Each row is a point. A path goes straight from each point to the next, and from the last back to the first. The post is the endless flat space through its rows: a point in 2 columns, a line in 3, a plane in 4, and so on, so that a path can go around it. Count how often the path circles the post. Going back the other way cancels.

Post (2 x 3):
-0.022,-0.002,-0.031
0.003,-0.010,0.063
Path, 13 rows:
-0.007,-0.058,0.033
-0.060,-0.035,0.014
-0.055,0.052,0.014
-0.021,0.052,0.028
-0.041,0.003,-0.035
-0.028,-0.046,0.060
-0.005,-0.030,0.011
0.049,-0.002,0.007
0.003,0.011,0.040
-0.028,0.019,-0.024
-0.067,-0.016,-0.030
-0.017,-0.063,0.050
0.048,-0.060,0.035
Times around: 1

Post, 7 rows:
0.021,-0.060,-0.009,-0.060,0.005,-0.036,-0.032,-0.014
0.011,-0.045,-0.049,-0.026,-0.057,-0.054,0.007,0.041
-0.006,-0.018,0.035,0.005,0.075,0.016,-0.025,-0.002
0.031,-0.004,-0.001,0.009,0.000,0.014,0.023,-0.027
0.003,-0.057,-0.039,-0.039,0.104,-0.031,-0.023,0.008
-0.017,0.077,-0.023,-0.005,-0.007,0.067,0.020,0.000
-0.013,0.036,-0.042,0.030,-0.021,0.038,-0.013,-0.030
Path:
-0.018,-0.026,0.054,-0.021,0.086,0.026,-0.025,-0.024
0.005,-0.034,-0.050,-0.020,0.026,0.048,0.027,-0.051
0.045,-0.062,0.001,-0.017,0.009,0.009,-0.028,-0.022
0.039,-0.025,-0.025,-0.075,0.000,-0.031,-0.070,-0.013
0.023,-0.007,0.021,-0.010,0.013,0.028,-0.045,-0.008
-0.007,0.010,-0.058,-0.049,0.000,0.054,-0.014,-0.002
0.025,0.000,0.066,-0.010,0.020,0.062,0.027,-0.046
0.025,0.018,-0.006,-0.049,0.064,0.007,0.082,-0.016
-0.005,0.046,-0.040,-0.066,0.050,-0.030,-0.006,0.014
0.009,0.048,-0.044,-0.027,0.028,0.001,0.013,0.042
0.012,0.030,-0.039,-0.003,0.051,-0.030,0.009,-0.003
-0.031,0.031,-0.075,-0.019,-0.024,-0.001,0.055,0.018
0.001,-0.018,-0.025,0.003,-0.053,-0.001,0.008,-0.009
-0.036,0.002,-0.080,-0.052,-0.019,0.072,-0.065,-0.022
-0.021,-0.024,-0.109,-0.006,0.058,0.023,-0.019,0.012
-0.006,-0.040,-0.036,-0.023,0.073,0.008,0.074,0.033
0.032,-0.082,0.017,0.007,-0.002,0.034,-0.043,-0.040
0.048,0.038,-0.023,-0.012,0.007,0.031,0.039,0.001
0.037,0.030,-0.026,-0.021,-0.003,-0.022,-0.001,-0.014
0.015,-0.052,0.034,-0.086,-0.020,-0.056,-0.011,-0.018
Times around: 1

Post:
-0.007,-0.028,0.026,0.024,0.034,0.034,0.036,0.036,-0.007,0.024,0.015,-0.040
0.002,-0.017,-0.040,0.011,0.003,-0.045,0.001,0.040,-0.005,0.041,0.000,-0.028
-0.008,-0.011,0.012,0.088,-0.076,0.011,0.051,0.041,0.008,-0.050,-0.013,0.050
0.035,0.031,0.000,-0.006,-0.043,0.009,-0.064,0.080,-0.009,0.050,-0.027,-0.032
0.000,-0.009,-0.011,-0.007,0.046,-0.018,0.022,-0.003,-0.008,0.010,0.033,0.038
-0.022,-0.067,0.009,-0.030,0.065,-0.030,0.015,0.014,0.009,-0.014,0.021,0.017
-0.038,-0.045,-0.054,-0.018,-0.085,0.007,-0.007,-0.035,-0.103,-0.085,0.017,0.028
-0.022,-0.024,0.053,0.016,0.042,-0.055,0.031,-0.013,0.026,0.031,0.011,0.014
-0.016,0.024,-0.060,0.022,0.039,0.048,-0.106,-0.004,0.069,-0.021,-0.004,-0.059
-0.014,0.008,-0.046,0.008,0.046,0.015,-0.046,-0.018,0.024,-0.012,-0.066,-0.028
-0.020,-0.020,-0.045,-0.035,-0.057,0.020,0.004,0.024,0.003,0.028,-0.031,0.001
Path, 21 rows:
-0.001,-0.032,-0.048,-0.019,0.081,0.000,-0.007,0.012,0.038,-0.021,-0.040,-0.067
0.012,-0.013,0.056,-0.020,0.037,0.053,-0.031,-0.032,-0.040,-0.007,0.026,-0.024
-0.006,-0.006,0.013,0.071,-0.029,-0.050,-0.026,-0.013,-0.023,0.092,-0.046,-0.049
0.004,0.024,-0.006,0.019,0.009,0.019,-0.012,0.020,0.004,0.005,0.022,0.051
-0.024,0.041,0.054,0.059,0.116,0.001,-0.049,-0.034,-0.042,0.011,-0.007,-0.115
0.026,0.045,0.044,0.044,-0.040,-0.069,0.006,0.036,-0.016,0.056,-0.019,-0.029
-0.003,-0.049,-0.061,-0.034,0.001,0.048,0.038,-0.002,0.019,-0.016,-0.059,-0.045
0.001,-0.036,0.044,-0.015,-0.031,-0.026,-0.026,0.019,0.052,0.020,-0.032,0.011
-0.034,-0.069,0.018,0.045,0.094,-0.025,0.017,-0.040,-0.039,0.018,0.024,-0.028
-0.036,-0.027,0.024,0.026,0.000,0.006,-0.026,-0.014,-0.048,-0.046,0.023,-0.003
-0.015,-0.039,-0.024,0.061,-0.053,0.001,0.027,0.005,-0.004,0.023,-0.031,-0.027
0.028,-0.046,0.000,-0.002,0.022,-0.013,-0.023,0.006,0.002,0.001,0.015,-0.051
-0.011,-0.001,0.012,0.061,-0.046,-0.011,-0.007,0.047,0.071,-0.035,0.016,-0.009
-0.023,0.016,0.020,-0.033,0.039,-0.034,0.050,0.033,0.029,0.015,-0.008,0.059
-0.033,-0.025,-0.069,-0.008,-0.049,0.004,-0.029,0.075,-0.028,0.012,0.052,0.013
-0.023,-0.025,-0.008,0.053,0.035,-0.038,0.043,-0.006,-0.011,0.041,-0.009,0.014
0.030,-0.009,0.037,0.034,-0.023,0.021,-0.108,-0.003,-0.017,-0.063,-0.018,0.015
-0.010,-0.084,-0.007,-0.016,0.001,-0.014,-0.008,0.053,0.036,-0.031,0.064,-0.022
0.002,-0.007,-0.022,-0.009,0.072,-0.011,0.000,0.029,0.065,-0.024,-0.009,0.037
-0.026,-0.072,-0.065,-0.016,0.043,0.013,0.046,0.096,0.037,-0.009,0.028,-0.009
-0.020,0.027,0.033,-0.012,-0.015,-0.024,0.019,0.021,-0.003,0.043,0.039,0.001
Times around: 0

Post:
-0.025,-0.038,0.070,0.003,0.031,0.020,-0.020,0.013,-0.045,0.029,-0.018,0.018,0.004,0.009,0.006,-0.004,-0.041,-0.017
0.045,-0.003,0.029,-0.053,0.011,0.020,-0.036,0.025,-0.007,-0.009,-0.017,0.006,-0.054,0.017,0.031,0.029,-0.012,-0.080
-0.017,0.009,-0.013,0.071,0.004,-0.030,-0.018,0.005,-0.068,-0.056,-0.012,0.014,0.024,-0.059,-0.003,0.029,0.018,-0.002
-0.019,0.033,0.039,0.009,-0.013,0.019,0.037,0.001,0.075,-0.044,-0.016,0.002,0.025,-0.046,0.108,0.001,-0.012,0.031
0.008,-0.020,0.030,-0.011,-0.007,-0.041,0.006,0.019,0.007,0.037,0.025,0.035,0.029,-0.025,0.027,0.024,0.001,-0.002
-0.025,0.010,-0.020,-0.013,0.056,-0.017,0.025,-0.016,-0.043,0.012,0.019,0.061,0.049,-0.019,0.012,0.022,-0.001,-0.094
-0.032,-0.018,0.002,-0.002,0.041,0.041,0.002,-0.005,0.013,-0.006,-0.009,-0.042,-0.012,-0.004,0.011,0.073,0.025,-0.015
0.020,-0.015,0.020,0.036,0.040,-0.007,0.039,0.032,-0.033,0.011,0.053,-0.012,0.015,-0.024,0.045,0.037,-0.023,-0.001
0.036,-0.039,0.045,-0.036,0.001,0.016,0.013,-0.021,-0.034,0.020,0.001,0.012,-0.023,-0.014,0.002,-0.010,-0.014,-0.032
-0.033,0.030,-0.042,-0.038,0.062,0.007,0.028,-0.003,-0.055,0.012,0.047,0.074,0.041,-0.072,0.062,0.024,0.039,-0.030
0.032,0.041,-0.003,0.034,0.074,-0.056,0.050,0.018,-0.044,-0.077,-0.009,-0.053,0.027,0.014,-0.108,0.014,0.007,0.153
-0.010,0.047,-0.057,0.028,0.022,0.003,-0.013,0.005,-0.065,-0.051,0.034,-0.073,0.018,-0.035,-0.004,-0.005,0.004,0.053
-0.036,0.016,-0.030,-0.020,0.004,-0.051,0.051,0.050,0.026,-0.058,-0.086,-0.035,-0.015,-0.040,-0.029,0.026,0.014,0.071
-0.013,-0.031,-0.020,-0.002,0.022,-0.057,0.031,0.006,-0.029,-0.051,0.009,0.030,0.019,0.000,0.009,0.058,-0.019,0.030
0.059,-0.034,0.017,-0.032,0.037,0.056,-0.006,0.048,-0.077,-0.002,0.054,-0.019,0.058,0.026,0.010,0.017,0.021,-0.045
-0.050,-0.002,-0.011,0.054,-0.001,0.023,-0.014,0.016,0.008,-0.032,0.023,0.008,-0.043,-0.044,0.003,-0.016,-0.014,0.006
-0.001,0.000,-0.015,0.030,0.039,0.022,0.004,0.013,0.066,0.000,-0.058,0.022,-0.004,-0.034,0.070,-0.007,-0.035,0.010
Path, 26 rows:
-0.037,-0.033,-0.019,-0.030,-0.044,0.013,0.005,0.047,0.003,0.008,-0.078,0.033,0.007,-0.035,0.032,0.038,0.011,-0.033
0.051,0.012,0.002,-0.061,0.109,-0.018,0.034,0.054,-0.076,0.065,0.026,0.002,0.054,0.071,0.065,-0.015,-0.023,0.040
-0.036,-0.001,-0.057,0.059,0.002,0.032,-0.022,-0.008,-0.013,-0.020,0.001,-0.053,0.023,-0.048,0.013,-0.035,0.035,-0.029
0.064,-0.008,0.040,-0.008,0.011,0.003,0.022,0.001,0.017,0.033,0.068,-0.003,-0.002,-0.070,0.019,-0.007,0.038,-0.022
0.048,-0.045,0.020,-0.005,-0.011,-0.019,-0.019,0.003,-0.023,0.042,0.006,0.015,-0.008,-0.084,0.004,0.047,-0.020,0.009
0.023,0.018,0.050,0.004,0.045,-0.026,-0.008,0.053,-0.083,-0.017,-0.012,0.047,0.156,0.021,0.016,0.006,-0.019,0.015
0.018,0.008,-0.046,-0.083,0.049,-0.014,0.079,0.042,-0.035,-0.031,0.007,0.030,0.033,0.019,0.061,0.031,-0.016,-0.021
-0.035,-0.050,0.057,0.011,-0.005,-0.019,0.058,-0.015,-0.021,0.015,0.031,-0.039,0.002,0.010,0.006,0.025,0.028,0.013
0.009,0.012,0.005,0.019,0.013,-0.040,0.036,0.050,0.011,-0.046,0.090,0.006,0.005,-0.028,0.094,-0.039,-0.023,0.025
-0.069,-0.010,-0.039,0.040,0.045,-0.071,0.043,0.014,-0.006,-0.053,-0.023,0.013,-0.001,-0.073,-0.005,0.071,-0.023,0.043
-0.013,-0.027,-0.100,-0.016,0.018,0.032,0.020,0.025,-0.007,-0.106,0.018,-0.056,-0.006,0.003,-0.031,0.059,-0.048,0.049
0.031,0.027,0.023,0.067,0.013,-0.005,-0.012,-0.003,-0.060,-0.044,-0.016,-0.023,0.080,-0.009,0.015,0.084,0.022,0.032
0.017,-0.009,-0.029,-0.016,0.023,-0.026,0.039,0.032,0.004,0.022,-0.029,0.018,0.057,-0.020,0.041,0.027,0.020,-0.050
-0.030,-0.026,0.028,-0.007,0.012,-0.016,-0.005,0.044,-0.089,0.017,0.009,-0.025,-0.006,-0.017,0.064,0.003,-0.001,0.020
0.009,0.064,0.016,-0.003,0.051,-0.024,0.004,0.033,0.014,-0.004,0.039,-0.093,-0.019,-0.035,0.033,0.023,0.020,-0.032
0.027,-0.026,0.054,0.020,-0.022,0.035,-0.060,0.079,-0.017,-0.041,-0.011,-0.052,0.046,-0.027,0.040,0.041,0.012,0.014
0.002,0.048,-0.017,-0.068,0.052,0.081,0.005,-0.026,0.004,-0.036,-0.009,-0.014,-0.007,-0.034,0.022,0.041,0.002,-0.006
-0.082,-0.003,-0.001,-0.006,0.010,0.010,0.040,0.001,0.008,0.027,-0.004,0.025,-0.015,0.002,-0.008,0.036,-0.001,0.026
0.054,0.006,0.056,-0.004,0.056,-0.012,-0.012,0.085,-0.037,0.006,-0.001,-0.010,-0.012,0.057,0.038,0.046,0.025,0.032
-0.020,-0.013,0.026,0.025,0.057,-0.030,-0.008,0.063,-0.024,0.042,0.036,-0.027,0.062,0.014,0.040,0.015,-0.001,-0.026
0.021,-0.022,0.009,-0.018,0.086,0.022,-0.017,0.055,-0.013,0.026,0.012,0.004,-0.006,-0.047,0.017,0.024,0.017,-0.018
0.048,-0.062,0.045,0.040,-0.014,-0.027,0.006,0.036,-0.016,0.009,-0.056,0.016,0.065,-0.048,0.055,-0.021,-0.009,0.066
-0.073,-0.014,0.021,-0.062,0.031,0.056,0.042,-0.028,0.005,-0.009,-0.023,-0.017,-0.022,0.010,0.020,-0.045,0.006,0.002
0.049,-0.035,-0.012,0.031,-0.003,-0.113,-0.019,0.008,-0.043,0.035,0.002,0.012,-0.027,-0.087,0.047,0.014,-0.005,0.033
-0.013,-0.003,0.039,0.006,0.065,0.015,-0.002,-0.013,-0.061,-0.005,-0.027,0.005,0.078,-0.051,0.015,0.033,0.019,0.019
0.059,-0.040,0.022,-0.043,0.011,0.022,0.037,0.008,-0.046,-0.029,-0.016,-0.001,-0.025,-0.019,-0.003,0.028,-0.063,0.075
Times around: 4
